Every row gives one point. Examples show where two turns around zero, p and q, send a point. Write where each new point lands after one turn and then the other. Backwards means that the second turn is done in reverse. Each puzzle has new turns, and all numbers are rounded.

Turn p:
-2.1 0.6 -0.3 => -0.4 -2.1 0.6
7.3 -0.3 -6.6 => -1.5 8.2 5.2
-0.9 0.9 -0.4 => 0.1 -1.0 0.8
0.2 1.0 3.7 => 2.9 -0.8 -2.4
-1.5 -3.0 0.1 => -2.7 -0.6 -1.9
-3.0 0.8 3.5 => 1.6 -3.7 -2.4
Turn q:
4.5 -3.1 0.6 => 2.6 -0.4 -4.8
5.1 -2.1 2.1 => 1.4 -1.7 -5.5
1.9 0.9 2.9 => -1.6 -2.3 -2.3
-2.9 3.6 -2.6 => -0.3 -0.7 5.3
-4.3 1.4 -2.5 => -0.5 1.9 4.8
-4.2 -0.7 -0.6 => -1.5 3.2 2.5
Where do these land?
p, then q backwards: 2.5 3.1 -1.1 => -1.4 -0.4 -3.9
p, then q: 0.0 -2.7 -0.6 => -0.5 0.9 2.6
q, then p: -1.8 4.6 -2.8 => 1.4 -0.2 -5.5
q, then p: -0.7 -4.9 4.4 => -0.9 -2.6 6.0

Turn p:
-7.2 -4.4 1.4 -1.9 -3.6 2.0 => 3.6 -6.4 5.3 2.3 0.9 -2.5
2.5 0.1 -0.4 -2.1 -2.6 0.1 => -1.3 1.8 2.8 -2.2 -0.5 -0.4
-1.1 1.6 -3.5 2.6 -0.2 -2.6 => -1.2 -0.6 -3.7 -1.1 0.8 -3.4
-7.1 -6.8 3.7 1.3 -1.5 -0.1 => 4.9 -5.0 3.5 5.5 4.4 -2.0
1.8 1.0 0.6 -1.5 1.4 -3.0 => -3.0 2.4 -0.4 1.7 -0.6 0.0
2.5 5.1 1.5 -0.4 1.6 1.7 => 0.3 3.0 -1.9 -0.9 -4.6 2.3
3.1 0.5 -2.9 -1.8 4.1 0.8 => -4.1 0.0 -1.8 -1.6 -0.3 4.0
5.6 2.8 -0.5 3.7 0.7 1.0 => 0.7 4.9 -3.6 -3.7 0.1 2.0
Turn q:
-1.8 -2.2 -0.9 -2.9 -0.6 -4.8 => -0.2 -4.1 1.7 -2.5 -1.3 -3.6
-0.6 -4.7 0.7 3.5 0.8 1.7 => -3.8 -1.0 -1.5 3.7 2.6 -0.7
-2.3 1.5 1.7 2.4 -1.4 8.4 => -1.5 5.4 -6.8 0.8 1.9 2.5
0.9 0.9 5.2 1.4 1.3 0.9 => -0.7 4.9 1.3 2.0 0.7 -1.7
-0.4 0.5 -2.8 -4.1 3.4 -4.3 => 3.0 -3.7 3.9 -3.7 1.5 -1.1
3.8 -2.1 0.6 -1.9 -0.3 -1.9 => -2.5 -0.9 4.1 -0.5 -1.5 0.6
0.4 6.2 -4.5 1.6 -3.1 -0.1 => 5.8 -0.6 -2.5 0.2 -3.8 4.0
Where do these land?
q, then p: 3.8 0.9 -2.1 -5.7 0.7 2.3 => 0.9 -1.8 4.4 0.4 -4.4 3.9
p, then q backwards: 5.3 -0.6 3.9 2.4 0.0 2.5 => 2.3 5.6 0.6 -0.7 2.1 3.7
p, then q backwards: -0.6 1.1 1.7 1.7 -0.9 -1.8 => -1.6 1.4 1.9 1.7 0.1 -0.5
p, then q: -3.7 -0.3 -3.5 2.3 -4.4 -0.8 => -0.9 -4.0 5.1 -0.9 -0.5 -2.6
p, then q: -4.5 -6.7 3.4 -5.9 0.6 -0.9 => -4.3 3.5 -0.6 7.1 3.0 -4.7
p, then q: -1.1 3.6 0.1 0.7 3.0 1.7 => -1.2 -2.2 -2.5 -0.1 -2.0 3.2
p, then q: 3.9 0.6 2.1 1.3 -1.4 -0.8 => 3.6 2.7 0.8 -1.1 -0.7 1.2
p, then q: -3.1 1.4 -5.6 3.2 2.3 -2.3 => 0.4 -7.7 -0.3 -1.0 1.7 -0.1

Turn p:
-4.8 -5.0 2.3 5.3 -1.6 -2.1 2.6 4.0 -1.5 => 2.5 0.6 -6.4 4.2 -3.2 5.8 -1.4 -1.7 -0.2
3.4 0.9 -2.4 0.1 1.3 4.3 -1.1 -2.1 3.6 => -1.2 -0.5 4.5 -4.1 -0.4 0.4 2.6 2.3 2.3
2.0 3.1 2.1 -1.2 6.5 1.0 -3.6 -3.3 1.9 => 2.0 1.4 5.0 -6.7 0.1 -2.8 -1.9 -1.7 -0.7
0.3 -3.9 1.5 2.2 -4.7 -2.1 -2.0 2.0 -5.2 => 3.2 0.8 -4.0 5.3 3.6 2.0 -2.3 1.9 1.8
1.6 0.0 1.2 -5.3 2.4 1.7 -0.6 0.4 3.2 => -3.5 -1.7 2.2 -3.9 -0.6 -1.6 -3.2 1.5 -0.9
-1.9 3.1 -2.3 -3.2 1.0 2.0 -3.8 -2.8 2.8 => -2.2 -3.0 3.7 -3.8 3.0 -1.1 1.3 -3.0 0.1
1.9 0.4 -2.8 -3.3 4.1 -1.5 0.0 -5.0 4.1 => -3.4 1.4 0.8 -6.5 -0.3 -4.3 1.4 -1.3 1.9
-1.9 -1.4 -1.2 1.9 -1.5 -0.1 3.2 3.4 -6.5 => 3.6 -2.4 -3.9 6.1 -1.9 -0.6 0.9 1.1 -0.4
0.8 1.4 -1.3 2.6 -3.8 -3.5 -0.1 5.7 -1.8 => -0.4 1.6 0.5 8.1 -0.4 0.8 -0.9 -0.7 1.7
-1.4 1.4 3.0 1.0 -3.7 0.4 5.4 -2.3 -0.5 => -0.6 1.9 -2.5 1.3 0.1 1.5 3.6 1.7 -5.7
Turn q:
0.1 3.0 0.9 2.4 -2.6 4.3 1.4 -2.0 1.1 => 1.7 -2.4 -1.0 0.4 -1.4 2.5 1.4 -4.5 -2.8
-1.9 -3.0 -1.9 0.9 1.8 -2.4 1.1 -3.2 -1.6 => 0.3 -0.5 4.1 -0.9 0.5 -0.5 -4.2 1.9 -0.6
2.3 3.5 1.0 -0.3 2.2 3.1 -8.1 1.7 -0.6 => -5.1 2.1 -6.2 1.5 -2.6 -3.3 1.3 -0.9 -3.3
-2.3 -9.2 2.1 -8.0 -2.6 -4.1 -0.7 -1.3 1.2 => 1.3 -1.2 1.3 -2.9 -1.1 -4.5 -4.6 1.8 11.2
1.8 -0.8 0.0 3.7 0.1 1.5 -3.9 2.9 0.2 => -2.9 -1.7 -3.1 1.9 2.9 -2.2 1.0 -0.2 -2.1
0.0 3.0 4.9 2.0 1.1 -2.1 2.2 -0.1 -0.7 => 0.7 0.6 3.4 -1.9 -0.7 -1.3 5.0 -0.7 -2.0
4.9 2.5 -3.0 -1.2 2.8 1.3 2.9 0.0 3.4 => -2.3 2.6 -1.9 -2.9 1.3 6.6 0.7 -0.1 -0.6
-0.4 0.1 -0.7 -0.1 -4.7 -9.3 -0.4 -0.7 -4.3 => 7.7 3.2 1.4 -2.0 2.6 -5.7 -1.2 3.7 -0.2
-3.8 1.5 -1.8 0.4 0.6 3.4 3.0 1.0 3.5 => 0.1 -3.2 0.4 2.5 -2.3 5.5 1.1 0.9 0.2
-0.7 -0.6 -1.5 0.1 1.3 4.3 2.6 1.6 -2.3 => -1.5 0.7 1.7 4.4 0.5 2.9 -0.6 -2.0 0.3
Where do these land?
q, then p: -5.7 -0.7 3.6 -6.6 -2.3 1.0 1.3 0.0 -3.0 => -4.2 7.1 1.7 0.8 2.5 5.0 1.5 1.1 -0.5
p, then q: 2.7 -1.1 -4.0 -0.9 3.1 1.5 -2.8 -1.5 0.7 => -0.5 -1.2 -1.0 -3.8 -1.0 0.4 1.8 2.0 4.7
p, then q: 3.0 1.2 -3.2 6.0 -2.3 -1.8 -3.9 -2.2 0.0 => -2.2 -1.1 0.5 -4.4 -1.3 5.1 5.1 -1.1 -2.2
p, then q: -1.3 -0.6 1.0 4.2 -2.2 2.7 3.3 -2.0 1.6 => 1.1 1.4 0.8 3.4 0.7 4.4 0.6 -3.8 0.6
q, then p: -0.1 5.7 -2.7 -0.4 3.3 0.0 -3.3 -1.9 2.5 => 0.2 -5.3 0.1 5.8 2.1 -1.0 1.7 1.0 -0.1
q, then p: 1.9 -0.6 4.4 -0.6 0.4 1.3 -0.1 0.9 -0.1 => -2.0 1.2 -2.5 -1.8 -0.3 -0.6 2.0 -1.6 -2.2
q, then p: -0.2 -3.1 0.3 -0.8 -0.7 -7.4 0.5 -2.0 1.0 => -3.8 0.8 1.6 0.0 -0.8 -2.2 -6.9 0.4 0.1
q, then p: -0.4 -1.2 -3.5 1.8 4.8 -3.1 -5.9 2.0 1.8 => 0.7 -4.4 -0.9 5.2 -2.2 0.0 -3.5 -4.8 2.0
p, then q backwards: 2.5 -1.2 0.5 1.1 -4.8 1.9 4.3 4.1 1.3 => -4.0 2.1 -3.5 -0.8 4.7 1.3 -0.3 3.8 1.3
q, then p: -2.5 1.4 3.7 -3.9 0.6 3.9 6.7 2.5 -5.8 => 0.8 6.4 2.5 -1.9 0.1 4.9 4.5 1.4 -6.3

Turn p:
-3.1 -1.5 -0.8 2.9 -0.5 2.8 -1.4 1.8 -1.1 2.0 0.9 => 3.2 0.2 -1.6 0.0 -2.5 0.9 2.9 -0.1 -1.9 2.7 -1.0
-2.3 -0.9 2.8 6.9 1.0 -1.9 2.2 -1.7 2.2 1.6 -12.3 => 6.3 -0.8 -4.5 -7.7 3.7 -1.7 2.4 -0.6 2.7 -7.2 -5.6
1.1 -2.3 -2.8 3.8 -2.1 4.1 -1.3 -1.4 -1.0 0.9 2.0 => 0.8 2.0 0.6 0.4 -3.5 0.4 5.5 0.0 2.2 2.6 0.4
-6.4 -1.6 -3.4 -2.8 4.5 -2.6 1.1 -1.5 0.8 0.5 0.5 => -3.9 -0.2 -4.2 -2.9 -1.3 0.2 -0.9 -3.3 -6.2 -0.9 0.4
1.8 1.3 -1.3 -0.3 -1.4 -0.4 -1.6 1.2 -6.1 2.1 2.9 => -0.3 -1.4 1.8 5.4 0.9 -0.3 1.9 -3.0 0.2 3.7 -0.7
1.4 4.5 -1.7 -1.9 0.8 2.1 9.3 1.4 1.6 -1.8 1.4 => -2.4 6.0 -2.6 -1.2 6.2 1.4 -3.5 1.0 1.7 3.3 3.6
1.4 7.6 0.7 -2.5 -2.7 -3.1 -1.8 -0.9 1.7 -8.7 -1.6 => -2.6 -3.7 -2.2 4.3 2.5 4.1 -4.6 2.9 5.0 -5.6 4.0
1.7 -0.8 2.6 0.9 12.0 -2.0 -2.5 -1.4 0.8 1.5 2.9 => -6.0 -2.8 5.2 -4.7 1.8 3.3 0.9 1.8 -5.7 0.6 -5.8
0.9 -1.5 1.2 -2.5 -2.3 6.1 -2.3 0.8 -1.2 2.0 -0.2 => 3.5 1.7 2.8 0.8 -4.5 0.9 -1.9 -1.6 2.1 3.0 -0.7
2.8 -2.5 0.6 -0.5 -2.1 0.9 -1.9 2.0 -3.4 -2.4 0.0 => 2.0 -3.3 3.2 1.0 -0.8 -0.6 0.6 -1.0 2.4 1.9 2.6
-2.0 -1.7 5.4 -1.3 -2.6 -2.0 2.7 -1.5 2.2 0.2 -0.1 => 3.0 2.7 1.6 -0.3 0.9 -2.1 -2.1 0.9 -2.8 -4.7 1.9
0.5 0.0 -1.7 -0.5 -2.5 -1.4 -1.2 2.8 2.1 0.6 0.3 => 0.0 -1.1 -1.8 1.6 -1.4 -3.0 -1.0 2.2 0.7 1.0 0.4
2.1 -0.6 -1.7 -2.0 -2.2 -2.6 -1.2 -1.6 1.3 1.4 3.2 => -3.5 0.8 1.3 3.2 -1.9 -3.4 0.1 0.7 -0.1 -0.6 0.7
Turn q:
1.4 1.0 4.2 0.0 -5.1 2.7 3.8 -1.5 2.2 -1.6 0.9 => 1.4 3.1 2.1 1.4 4.4 -1.2 1.3 -5.8 0.4 2.1 -0.5
4.1 2.0 -1.3 -3.0 2.7 5.0 -3.8 -4.0 5.1 -3.4 -5.6 => -4.5 3.6 3.3 -6.8 2.5 -0.2 4.0 1.3 -6.4 -1.0 2.5
4.1 3.0 2.6 2.9 2.3 0.9 0.9 0.6 1.8 3.9 -4.6 => -5.2 -0.1 5.4 -1.5 0.4 -3.3 1.0 -0.1 3.7 -1.8 0.8
2.2 2.6 -3.1 5.4 -4.6 -3.3 -0.7 -5.8 -0.5 -0.3 0.0 => 2.7 5.9 -1.4 1.4 -0.7 -5.6 0.4 2.2 2.1 0.8 5.4
-2.6 -3.9 4.4 -0.6 1.6 -2.8 -0.8 3.8 -1.7 0.7 -0.6 => -2.1 -4.8 -2.2 1.2 1.4 4.4 -1.9 0.1 3.4 0.9 -0.8
-3.5 -3.0 -3.3 1.5 2.4 -0.3 4.3 1.0 3.0 4.0 3.7 => 1.4 -6.4 -1.3 1.3 -4.4 -4.3 -0.3 -2.1 -1.3 2.1 -1.8
2.4 3.0 0.6 -1.2 2.8 -1.4 3.5 -0.7 1.1 -2.3 2.6 => 3.9 -0.6 4.8 -1.4 0.5 -0.3 1.4 1.5 0.2 2.4 -1.5
-0.6 4.0 1.8 3.3 -0.9 -2.5 -5.2 0.7 -2.5 0.9 1.3 => 0.5 1.4 1.6 3.3 -0.7 1.9 -3.3 2.3 2.4 -2.9 4.8
3.1 -1.8 4.3 0.0 3.2 0.2 -2.7 0.8 -1.4 -0.6 3.5 => -0.4 -0.4 2.7 -2.6 -0.9 4.5 -4.2 -0.5 1.6 2.7 0.9
-5.1 1.3 -0.6 -3.1 -4.8 -4.0 -3.6 4.4 -1.4 -3.3 1.4 => 5.0 -1.3 -4.5 3.8 2.3 5.6 0.7 0.7 -0.3 -4.7 1.6
-1.3 -2.8 -2.5 4.3 3.6 1.2 2.7 0.9 -3.1 -0.6 2.0 => -0.9 -0.7 -0.8 2.2 -6.4 0.2 0.4 1.0 0.6 4.0 -2.4
1.9 -3.5 -3.2 -3.4 -3.5 1.2 2.8 1.6 -2.4 -3.1 -2.4 => 1.0 3.2 -4.8 -2.4 0.4 1.4 3.7 -1.3 0.5 -0.4 -5.0
-4.3 -1.4 0.1 -3.3 -2.2 -0.8 4.3 1.1 -2.8 0.2 -4.3 => -1.1 -1.1 -4.2 3.1 3.8 -0.4 2.1 0.8 0.7 -1.1 -5.6
-1.9 -0.5 -4.1 -2.7 2.5 3.8 -5.6 -2.9 2.4 5.6 1.9 => -1.9 -1.9 -0.9 -2.8 -2.8 -2.8 -5.3 0.1 -7.5 -3.3 1.6
Where do these land?
q, then p: 3.5 -2.5 2.0 2.3 3.7 -6.0 2.5 1.8 -3.4 -3.7 -3.0 => 1.9 4.3 -3.0 -3.7 -1.7 -3.5 -5.0 4.6 -0.9 3.4 -1.9
q, then p: -4.0 -3.2 1.4 5.7 -5.4 -0.3 0.9 2.6 4.9 -2.8 1.9 => -4.0 7.3 0.8 -0.3 -0.2 -1.2 7.8 0.2 -0.5 -0.4 0.6
q, then p: 3.8 2.7 1.3 -3.8 2.1 1.8 1.0 -0.7 -3.3 -5.0 1.7 => 3.3 0.8 2.2 -0.2 2.3 2.9 -5.2 -0.5 3.3 1.6 -3.9
p, then q: 4.0 -0.7 -4.4 -1.0 -0.6 1.1 -4.1 -3.6 -4.8 4.4 -1.8 => -2.5 -0.2 -1.9 2.1 5.6 -6.8 2.0 -0.8 0.0 2.8 3.0
q, then p: -1.1 -5.7 -2.0 -4.8 0.6 -1.6 2.1 -2.5 0.8 2.1 2.9 => -3.0 -3.2 0.4 -0.9 -2.8 -4.8 -0.3 -5.1 2.0 1.1 -2.2
p, then q: 1.9 -1.2 -0.1 -0.9 4.8 3.5 3.7 0.5 -0.3 3.9 1.7 => -2.4 -1.3 2.7 1.0 3.7 -1.8 -3.7 2.4 -0.7 -4.0 -2.3
p, then q backwards: 0.1 3.3 2.2 0.4 -3.9 3.6 -1.6 -5.5 0.9 0.9 -4.8 => 3.1 2.4 -1.0 -0.2 -4.5 -0.5 0.2 5.7 -5.5 0.8 1.1
p, then q: -4.6 3.4 -2.6 -1.4 0.4 2.5 5.1 3.7 1.6 0.4 1.8 => 0.8 1.1 1.1 -0.1 -5.8 -2.0 -3.0 2.6 -2.4 -5.6 -0.7
p, then q: -1.7 1.5 -4.1 0.7 3.2 -0.9 -2.4 1.1 2.9 -1.3 -1.2 => -0.6 -1.1 -5.3 0.3 -1.6 0.0 1.7 -0.7 -2.7 -2.3 -2.1
q, then p: 4.1 2.8 2.9 1.8 1.5 -3.4 -1.3 -0.4 -3.9 -0.3 2.8 => 1.5 -0.1 2.1 1.5 -1.9 0.6 -3.4 6.5 0.7 0.7 -2.7
q, then p backwards: 1.4 -4.3 0.0 0.5 0.7 1.5 -2.2 3.9 -1.3 5.3 -1.8 => 0.2 0.7 -4.0 -3.8 2.3 -0.8 -2.6 -3.1 2.1 -1.6 -4.0
q, then p: -2.7 1.9 1.0 -1.0 -5.5 0.4 0.8 2.5 6.3 0.2 2.4 => -4.5 1.4 5.0 -2.2 2.1 1.3 5.0 -1.1 0.7 -2.4 2.2
q, then p backwards: -4.8 2.1 2.4 1.6 -1.7 -2.2 -4.5 -3.4 -0.6 -4.0 -2.6 => -1.2 4.3 0.4 1.3 -2.3 -1.6 3.8 1.3 0.2 -4.0 6.0
